Rows are points. To make a cloud, some directions were put in groups of two or more. Within a group, all points are equally far from the middle, so they leave a hole (a ring in 2 directions, a hollow ball in 3). The other directions are filled evenly. Then the cloud was stretched, turned, moved and blurred a little. How many holes are there, and how many directions does each take, smallest first?

Cloud, 22 rows:
[[ 29 -45 -13]
 [-73  -6 -11]
 [ 10  -2 -61]
 [ 58   5 -25]
 [ 42 -24 -10]
 [ 16  48  30]
 [-40  -8  75]
 [ 11  16 -70]
 [-45  77  10]
 [-18 -55 -26]
 [  5  -3 -60]
 [  7  -4 -59]
 [ -3 -32  65]
 [-51   3  71]
 [  4 -20  57]
 [ 14 -40 -33]
 [ 22 -58  25]
 [ 11 -13  51]
 [ 58   3 -27]
 [ 37 -31   7]
 [ 15 -37 -35]
 [ 18 -67  27]]
Holes: 1 (2)

Cloud (28 x 4):
[[ 45 -12  50 -12]
 [ 38   7  54 -12]
 [-59 -11 -45 -16]
 [ -3 -56 -25 -54]
 [ -3   3  22 -19]
 [-60  39  25  14]
 [ -8 -36  43  42]
 [-20  10  69  45]
 [  1 -29 105  31]
 [  6 -16 -77 -34]
 [-22  47  46  71]
 [-17 -21 -12 -29]
 [  4   8 -61  53]
 [  1 -19  27  34]
 [ 12  -9 -27 -74]
 [-32  46  76  30]
 [-27  34  57   6]
 [ 17  -4  12 -14]
 [-42  51  25 -17]
 [-10 -44   9  35]
 [-55 -67  26 -15]
 [-66  -1  31 -15]
 [-22 -43  38  41]
 [-52  20  28 -46]
 [-64 -13  32 -12]
 [ 24  50  31   2]
 [-56 -73 -14  15]
 [ 49 -29  39 -45]]
Holes: 0

Cloud, 48 rows:
[[ -66  -39    3  -39  -60  -22]
 [  -5  -39  -23   53   20   38]
 [  93  -52   22    8   17   34]
 [  17  -66   -3   71   10   13]
 [  62  -49   30  -11   59   67]
 [ 110  -44   -9  -18   13   35]
 [   4   58    4  -11   44   47]
 [  38   29   10   54   13   68]
 [  37   34   -7  -32  -19   10]
 [ -70   19  -30  -23  -24  -12]
 [ -25  -24   34  -45  -46   40]
 [  -1    7   51   36  -10   54]
 [  19   15   23   49   -5   69]
 [  26  -35  -46  -11   18  -44]
 [  51  -31   23   18  -56  -32]
 [ -23  -70  -11  -20  -73   29]
 [   8  -61    0   29  -43  -19]
 [ -15  -38  -50   14   58   17]
 [ -28   20   67  -48  -68    8]
 [  43 -106  -61  -10    1   -7]
 [ -11   10   63   48  -24  -15]
 [  78  -28  -16   69   43   16]
 [   5  -19   49   33   75   64]
 [  20    0  -55   53   44  -30]
 [  -3  -11   82    0   54   -3]
 [  37    1  -20   11   29   46]
 [  24    5  -63   -9   16   44]
 [ -25   57    7  -18  -62  -15]
 [  51  -41  -21   -3  -46  -13]
 [  16   49   40   12  -29   -3]
 [ -38  -48   -9  -29   20  -46]
 [  -9   -6  -25   29   26  -52]
 [ -33  -28   12    8  -62  -13]
 [  -1  -27   22  -15  -27  -24]
 [  27  -21  -13   45  -37  -21]
 [  31   13   30   -8  -35   47]
 [ -20   14   13  -27    5  -23]
 [  26   37   39   33  -17  -25]
 [  60  -40   43  -45  -20    1]
 [ -45   42   60  -21    5   11]
 [   1   24   37   22   60   18]
 [   4   30   -9   11  -63    6]
 [  38 -115  -40  -34   -9   10]
 [  48  -88    6  -21  -33   14]
 [  57  -32   52   28   91   12]
 [ -35  -14   -8   43  -15  -56]
 [  25   29  -23   72  -21  -34]
 [ -42  -52  -13  -30   13  -29]]
Holes: 0
